Rows are points. Each copy is the shape, with its points in the same order, turned, moved and blurred by noise. Some copies are also mirrored. Which?

Shape (6 x 2):
0: -59  28
1: -18   6
2:  30 -29
3: -16 -20
4:  19 -31
5:  44 -19
Copy 1 (6 x 2):
0: -33  63
1: -20  18
2: -14 -43
3: -36  -2
4: -21 -33
5:   6 -41
Copy 1 is: only turned
Copy 2 (6 x 2):
0: -34  46
1:  -4   5
2:  19 -50
3: -19 -16
4:  10 -37
5:  40 -48
Copy 2 is: only turned
Copy 3 (6 x 2):
0: -20 -59
1:  -2 -20
2:  11  41
3: -19   0
4:   0  30
5:  27  39
Copy 3 is: mirrored

Shape (9 x 3):
0: -29 -31 -59
1:  29  33  51
2: -17 -49   5
3:   0 -14 -28
4:  28  -4  32
5:  -9 -10  17
6: -15  27  20
7:  -9   5   6
8:   2 -74  44
Copy 1 (9 x 3):
0: -43 -40  21
1:  61  45 -27
2:   7 -47 -29
3:  -1 -16  15
4:  53   6 -19
5:  14  -3 -27
6:   6  31 -25
7:  10   7 -15
8:  45 -63 -55
Copy 1 is: mirrored
Copy 2 (9 x 3):
0:  -5 -73  18
1: -14  63  27
2:  -6 -22 -29
3:   3 -30  20
4:   4  37   8
5: -18   4  -1
6: -40  19  28
7: -20   2  19
8:   5  11 -67
Copy 2 is: mirrored
Copy 3 (9 x 3):
0: -81  -3  -9
1:  60  19  -3
2: -28 -32  33
3: -29   5  -3
4:  24   8  26
5:  -1 -17   2
6:  19 -13 -26
7:  -2  -7 -16
8:   6 -42  70
Copy 3 is: mirrored

Shape (11 x 6):
0:   0 -37 -25  26   8 -19
1:  24  24 -31  -7  27  25
2:  37  -1   1 -25 -61   6
3:  15  57   2 -12  28 -56
4:   1 -44  14 -36  34  23
5:  14  37 -13  28 -49 -25
6: -40 -42  25  57 -35  22
7:  39 -27 -12 -17 -25  15
8: -35  -3  31 -46 -27 -27
9: -51 -18 -16  30 -17 -24
10:  37  25  -5 -40 -30 -20
Copy 1 (11 x 6):
0:  -5 -38 -34  14  22 -33
1:   8  33 -33  -4 -10  -6
2:  20 -30  -1  35 -26  47
3:  -1  41  -4  19  74  29
4:  30 -23  22 -37  -4 -30
5: -32  -8 -21  67  10  35
6: -57 -58  17  40 -20 -45
7:  28 -29 -15  18 -19   8
8: -22 -38  43 -15  28  44
9: -58 -44 -17  14  27 -13
10:  24   0  -6  22  12  55
Copy 1 is: mirrored
Copy 2 (11 x 6):
0:  40 -10 -11  35   5  -3
1: -22 -10 -59  -4  -6  -2
2:  -8  24  -8   8 -63  52
3: -29  50 -19  -2 -19 -62
4:   9 -46   8 -33  -2  13
5: -18  53 -22  58 -30  12
6:   2 -23  38  74  24  50
7:  14 -12 -20   5 -47  35
8:  -6  42  47 -21  -2  21
9:  23  29  12  46  37  16
10: -15  40 -19 -12 -57  12
Copy 2 is: mirrored
Copy 3 (11 x 6):
0:  -7 -10 -29  52  20 -24
1:  45  -6  19  20  27  21
2:  18  19 -10   5 -61  12
3:  43   1   0 -41  31 -48
4: -19  35 -14  25  45  40
5:  22 -21   9   4 -47 -44
6: -71 -11  24  65 -20 -21
7:  18  26 -21  38 -25  18
8: -43   5 -22 -38 -11   3
9: -39 -42 -17  26   3 -35
10:  39  19 -16 -24 -29   0
Copy 3 is: mirrored
Copy 4 (11 x 6):
0:   1 -25 -20  38  10  -1
1:  15  37 -27  -9  24  -5
2:  18  33  10  20 -56 -17
3:   4 -13  27 -21  29 -66
4: -47  47   5  54  20  -1
5:  26 -29   7 -17 -34 -11
6: -41 -30  14  26 -31  64
7:   7  32  -3  44 -19   0
8: -71   4  20  14 -43 -48
9: -45 -59 -29  13 -10  14
10:  13  30  11   8 -39 -59
Copy 4 is: mirrored

Shape (12 x 9):
0:  37  29   5  23 -12 -30   1 -10   0
1:  55  26 -83  18 -19  -4  12 -33  21
2:  21 -26 -48  54 -22   5  55  41  14
3: -80 -20  21  61 -10   0 -12 -30  19
4:  29 -33   5  17   2   6 -24 -15   9
5:  56 -23  38  22 -18 -30 -10 -33  16
6:  -3  30 -27   6  23  -8  66 -33  26
7:  17 -34  36  65  26   2   1  -4 -24
8:  -5  -6  11  19 -17   1  66 -18 -40
9:  32  22  36  22 -23  21  -4 -31  21
10:   9 -12  32   6 -27  -7 -31  -9  22
11: -67   7  26  19  87  -5 -21 -26 -26
Copy 1 (12 x 9):
0:  40  -1 -17  33  -4  -8  44  -7   1
1:  62  24 -60   0 -43   7  23 -57  14
2: -31 -26 -68  27 -34 -30  41 -58  29
3: -73  42 -11   4  50  46  53 -11  -1
4:   6 -28 -28  -9  33  11   4 -21   7
5:  41 -39   7   1  39   9  45 -16  18
6:  -1  45  14  28 -29 -26  27 -70 -13
7: -19 -44 -23  47  61   6  26 -20 -10
8: -37 -18  21  24 -30  13  44 -45 -29
9:  27   0  19  30  11  28  18 -10  35
10:   8 -18  -1 -13  20  21  26  11  27
11: -43  46  10  22  63   5 -15  -1 -76
Copy 1 is: mirrored
Copy 2 (12 x 9):
0:  43  16  14   4  -1 -36  12  16   7
1:  45 -13 -59  28  -8 -20   7  15  61
2: -14 -20   0  50 -21  32  53  21  27
3: -67  59   6  11 -30 -16 -29 -20 -32
4:   7 -30   1  22  -7 -35 -18   4 -27
5:  17 -15  20  19  -8 -82   7  25 -28
6:  -4  32 -42   5  50 -11  39  -9  22
7:   5   7  35  60  -2 -19   6 -12 -61
8:   7  32 -23   8  -2   5  60  14 -48
9:  15  17   3   8  16 -42 -22  50 -21
10:  -4  -7  21 -16 -13 -42 -25  19 -24
11:  -7  50  12   1  35   0 -35 -89 -59
Copy 2 is: mirrored
Copy 3 (12 x 9):
0:  26  13  28  26 -36   6   8  15 -14
1:  63  53 -37  29 -48  21   9  -8 -16
2:  32   4 -49  77  24 -25  21   8   1
3: -52   8  28  27  55  10 -37 -49  -4
4:  30   9   6  -8   4  -3 -21  14  15
5:  37 -17  46  -7 -25  -6  -2  -2  45
6:  -7  30 -15   9  -9  33  72 -27 -16
7:  35 -21  44  10  55  -3   1  13  -3
8:  -1 -53  -6  15   6  15  35 -12 -30
9:  14  -2  27  12 -13  52 -19  24  21
10:  -3   6  27   6  -7  -1 -36  15  26
11: -37  31  53 -42  75   5  16  -3 -59
Copy 3 is: only turned

Shape (15 x 11):
0:  -29   84    8  -56   31   11  -24   29   17   10   14
1:   14   -8  -51  -51  -25  -24  -21  -13  -29  -11   22
2:  -18  -24   -6  -41   11    9    5    8  -13  -19   23
3:  -20   14  -12   24    1   31   18   46   15   33   -3
4:  -21  -21    8    2  -22    1  -17   39   11  -37   16
5:   -9  -29   21   28   -7  -20  -16    9  -24   18   15
6:    7   82    9  -32  -23   24   23   -7  -31   23  -20
7:  -23  -24   16   19   19   32   44  -16   16  -19   16
8:  -29   30  -13 -101   89   27   11   33   -8   32   -8
9:   14  -28   27   15  -23  -27   67  -17   12   26  -82
10:   28  -33   -9    9  -21   -1  -22  -25   18    7   14
11:  -32  -26  -12   20    2  -57   49  -18   12   28  -32
12:    8   -4   20  -29  -29   -2   51    6   16  -38    3
13:  -32  -26   -2  -27  -38   -9  -14   -5    4   40   19
14:  -30  -12    0   20  -24    3   22  -22    0   19  -92
Copy 1 (15 x 11):
0:  23   7 -33  27 -25 -42 -78  25 -12  18 -35
1:  17  26  39 -13 -51   9 -19  42   7 -21  29
2:  36   3  21 -24  14  -8 -27  26  12 -39   8
3:  23 -36 -23   4  22  23 -23  -7 -11  46   1
4:  -9  -1  28   1  35   5 -46   5  16 -14  12
5:  35  26  19  21  34  10  14 -14   3 -15  32
6:  28  35   1 -19 -44 -31 -13 -19 -15  56 -44
7:  24  -3 -33 -29  39  23  -1 -11  18 -31 -19
8:  77 -48 -30 -14 -21 -81 -54  58 -21  -1 -29
9:  23 -19  -3 -21  -7 -38  64 -72  49  16  27
10:  23  14  15  20 -13  40  11  13  47 -20  22
11:  28 -20 -26   2 -18 -13  36 -52   6 -27  65
12:  -2  17   0 -61   4 -14 -23 -15  54 -10   1
13:  56   6  32  17 -15  22 -34 -17  14 -15  35
14:  20 -43  22   6 -22 -15  42 -80  22   7 -12
Copy 1 is: only turned
Copy 2 (15 x 11):
0: -22  31  21   3 -23 -22 -72  24  62  61  21
1:  40  55   2  28  15  -3  13 -19  -1  18  40
2:  18  18 -11  -8  -3 -49  -5  -8  -6  30  34
3: -34   2  17   0 -33 -27  29  47  31   8 -20
4:   5  24 -24 -11  13 -50  -9  31   1 -18  12
5: -26 -14  -1  15  30 -25   9   0 -21 -10  -3
6: -59  64  50 -28  13   7   4   5  45  60  25
7: -26 -22  -1 -53 -37 -36  19  -2  -5  -5  37
8:   4  13  10   3 -56 -55 -36 -20  52 121   1
9: -80  49 -28 -38 -37  12  51 -41 -27  -8 -32
10:   9  17  20   0  -6  -7  12 -23  -7 -45   9
11: -54   9 -38  12 -50  27  35 -12 -39  12   8
12: -37  60 -33 -47 -16 -39  11  -9  12  -4  45
13:  -9  33  28  29 -16 -31   2  -2 -42   3  13
14: -45  35  -7 -49 -33  34  29   5 -41  16 -41
Copy 2 is: only turned
Copy 3 (15 x 11):
0:   7 -16  -5  -3 -46  72 -29  39 -17  -3  27
1: -51   9 -39 -79  13  29  13 -16  22   9  23
2: -18  12  15 -46   0  13  29   0   6  -7  22
3:   3  -9 -20  36 -21 -11   0 -26 -19  -1  38
4: -24  -5 -14 -23  23 -25  12   9 -27 -37  21
5:  -2 -15 -14 -37   1 -52  -6 -15   8  11   9
6: -12 -27 -17 -37 -81  55 -28 -50 -30  -5  28
7:  -7  26  32  13 -27 -26  26 -27  -7 -17  -6
8:  60  25  30  -5 -27 105  29   3  11  40  52
9:  62  28 -58 -38 -46 -41  31 -70 -33 -13 -29
10: -18   7 -29 -27  18 -12  -4 -43  33 -20 -36
11:  16  46 -57 -20 -52 -49  35 -21 -11  33 -18
12:  -5  27 -13 -40 -31  -7  16 -26 -14 -68  15
13: -18 -44 -31 -32  -9 -10  31   2  30   4  12
14:  21  -9 -50 -18 -33 -16  50 -52 -63  22 -38
Copy 3 is: only turned
